Every row gives one point. Each copy is the shape, with its points in the same order, stretched, turned, moved and blurred by noise. Is it also mirrored, or only turned?

Shape (8 x 2):
[[ 0.15  0.22]
 [-0.40  0.11]
 [ 0.21 -0.19]
 [ 0.03 -0.26]
 [ 0.54  0.30]
 [ 0.32 -0.84]
 [-0.50  0.64]
 [ 0.74 -0.63]]
Copy 1:
[[ 0.26  0.37]
 [-0.08 -0.11]
 [ 0.39  0.17]
 [ 0.42 -0.04]
 [ 0.36  0.75]
 [ 0.89 -0.13]
 [-0.48  0.21]
 [ 1.08  0.36]]
Copy 1 is: only turned
Copy 2:
[[-0.11  0.05]
 [ 0.02  0.59]
 [ 0.17 -0.02]
 [ 0.26  0.19]
 [-0.18 -0.27]
 [ 0.70 -0.20]
 [-0.37  0.79]
 [ 0.50 -0.56]]
Copy 2 is: mirrored

Shape (8 x 3):
[[ 0.55 -0.11  0.02]
 [-0.95  0.73  0.66]
 [-0.07  0.56 -0.40]
 [-0.03  0.64  0.26]
 [-0.94  0.14 -0.43]
 [ 0.02  0.10  0.29]
 [ 0.43 -0.57 -0.18]
 [-0.25 -0.39  0.22]]
Copy 1:
[[ 0.22 -0.69  0.07]
 [-0.12  0.79  0.75]
 [ 0.65  0.12  0.02]
 [ 0.50 -0.02  0.54]
 [-0.27  0.83 -0.33]
 [-0.02 -0.21  0.30]
 [-0.24 -0.66 -0.32]
 [-0.61 -0.06 -0.07]]
Copy 1 is: only turned
Copy 2, 8 rows:
[[-0.08 -0.33 -0.52]
 [-0.62  0.60  0.63]
 [ 0.21  0.39 -0.24]
 [-0.22  0.39 -0.15]
 [ 0.37  0.16  0.63]
 [-0.33  0.01 -0.05]
 [ 0.04 -0.64 -0.38]
 [-0.24 -0.37  0.16]]
Copy 2 is: mirrored
Copy 3 (8 x 3):
[[-0.30  0.23 -0.35]
 [ 0.49 -0.48  1.05]
 [ 0.65  0.34  0.25]
 [ 0.25  0.27  0.56]
 [ 0.86 -0.59  0.17]
 [-0.13 -0.10  0.17]
 [-0.43 -0.11 -0.73]
 [-0.21 -0.65 -0.23]]
Copy 3 is: mirrored

Shape (9 x 4):
[[-0.55 -0.29  0.85 -0.40]
 [ 0.06  0.21 -0.12  0.17]
 [ 0.24  0.67 -0.42  0.19]
 [ 0.41 -0.50 -0.27  0.23]
 [-0.33  0.20 -0.20  0.03]
 [ 0.83  1.02  0.44 -0.34]
 [-0.43  0.24  0.31 -0.02]
 [-0.12  0.26 -0.19 -0.64]
 [-0.53 -0.46 -0.20 -0.80]]
Copy 1 (9 x 4):
[[-0.42  0.13 -0.67 -0.14]
 [ 0.12 -0.09  0.24  0.01]
 [ 0.12  0.11  0.70  0.36]
 [ 0.05 -0.79  0.11 -0.74]
 [ 0.18  0.34  0.04 -0.02]
 [-0.84 -0.23  1.21  1.10]
 [-0.01  0.37 -0.23  0.23]
 [-0.48  0.31  0.51 -0.10]
 [-0.39  0.26 -0.15 -0.83]]
Copy 1 is: only turned
Copy 2:
[[-0.13  0.24  0.54  0.96]
 [-0.14 -0.10  0.05 -0.06]
 [-0.12 -0.03  0.16 -0.52]
 [ 0.37 -0.52 -0.32  0.18]
 [-0.29 -0.33  0.19  0.03]
 [ 0.33  1.07  0.67 -0.21]
 [-0.33  0.19  0.39  0.39]
 [ 0.01 -0.09  0.68 -0.08]
 [ 0.11 -0.66  0.64  0.39]]
Copy 2 is: only turned

Shape (12 x 8):
[[ 0.72  0.40 -0.67  0.12  0.03 -1.09  0.10  0.64]
 [-0.49 -0.72 -0.09  0.02 -0.36 -0.45  0.46 -0.52]
 [-0.57  0.26  0.26  0.77 -0.52 -0.77  0.20  0.10]
 [ 0.16  0.59 -0.91  0.52 -0.44 -0.18  0.23  0.36]
 [ 0.54 -0.11  0.29 -0.56  0.30  0.04 -0.57 -0.90]
 [ 0.68 -0.13  0.39 -1.10 -0.22  0.40 -0.35 -0.42]
 [-0.36  0.37 -0.17  0.05  0.04 -0.30  0.76  0.28]
 [-0.41 -0.41 -0.02  0.10 -0.14  0.03 -0.11  0.23]
 [ 0.64 -0.21  0.15 -0.30  0.55  0.61 -0.19 -0.54]
 [ 0.26 -0.51  0.18 -0.78  0.50  0.56 -0.43 -0.10]
 [-0.37  0.26 -0.19  0.04  0.15 -0.07  0.32  0.24]
 [ 0.61 -0.73  0.60 -0.32  0.10  0.47  0.20 -0.16]]
Copy 1, 12 rows:
[[ 0.27 -0.33  0.15  0.69  0.11 -0.14  0.01  0.77]
 [ 0.90 -0.03 -0.12 -0.41 -0.12  0.25  0.65  0.12]
 [ 0.67  0.06  0.20 -0.25 -0.17  0.90  0.43  0.89]
 [ 0.21  0.03 -0.28 -0.10  0.85  0.35  0.22  0.88]
 [ 0.12 -0.68 -0.12  0.26 -0.93 -0.46 -0.87 -0.82]
 [-0.37 -0.96  0.06  0.08 -0.75 -0.45 -0.57 -0.84]
 [ 0.41  0.22 -0.33  0.25  0.25  0.56  0.65  0.36]
 [-0.06  0.31 -0.15 -0.33 -0.06  0.06  0.38  0.23]
 [-0.22 -0.18 -0.17  0.28 -0.44 -0.57 -0.89 -0.91]
 [-0.54 -0.04 -0.29  0.11 -0.63 -0.69 -0.48 -0.80]
 [ 0.04  0.32 -0.40  0.02  0.14  0.35  0.46  0.33]
 [-0.13 -0.24  0.51  0.13 -0.63 -0.40 -0.37 -0.99]]
Copy 1 is: mirrored
Copy 2 (12 x 8):
[[ 0.63 -0.03 -0.47 -0.79  0.44  0.19  0.63  0.14]
 [-0.37  0.16 -0.24  0.26  0.39  0.25 -0.74 -0.04]
 [-0.29  0.64 -0.11 -0.07  0.51 -0.12  0.34  0.22]
 [ 0.94  0.02  0.09 -0.03  0.44  0.01  0.44  0.05]
 [-0.78 -0.49 -0.65 -0.14 -0.41  0.03  0.17 -0.95]
 [-0.16 -0.21 -0.62 -0.05 -0.95 -0.11 -0.24 -0.62]
 [ 0.34  0.20  0.37 -0.40  0.24 -0.16 -0.23 -0.12]
 [-0.03  0.16  0.24  0.35 -0.15  0.58 -0.31  0.20]
 [-0.44 -0.83 -0.04 -0.01 -0.58  0.05  0.01 -0.58]
 [-0.24 -0.50  0.10  0.09 -0.88  0.57 -0.41 -0.40]
 [ 0.22  0.09  0.45 -0.19  0.07  0.14 -0.14 -0.18]
 [-0.45 -0.46 -0.20  0.12 -0.82  0.00 -0.43  0.18]]
Copy 2 is: mirrored
Copy 3, 12 rows:
[[-0.15  0.90  0.01 -0.98  0.74  0.47  0.80  0.08]
 [-0.09 -0.51  0.86  0.53 -0.12 -0.72  0.22 -0.68]
 [-0.45  0.18  0.30 -0.15 -0.86 -0.56  0.21 -0.55]
 [-0.42  0.53  0.35 -0.89 -0.06 -0.45  0.13  0.33]
 [ 0.70 -0.17 -0.26  0.37  0.45 -0.28 -0.08  0.28]
 [ 0.76 -0.40 -0.11 -0.12  0.58  0.23 -0.38  0.19]
 [-0.72 -0.08  0.09 -0.41 -0.07 -0.29  0.03 -0.26]
 [-0.20  0.06  0.55  0.25 -0.11 -0.08 -0.35 -0.17]
 [ 0.28 -0.40  0.03  0.53  0.29 -0.20 -0.20  0.69]
 [ 0.30 -0.12  0.10  0.50  0.73  0.37 -0.60  0.29]
 [-0.55  0.09  0.11 -0.21  0.04 -0.23 -0.23 -0.02]
 [ 0.26 -0.82  0.50  0.66  0.08  0.27 -0.02  0.16]]
Copy 3 is: only turned
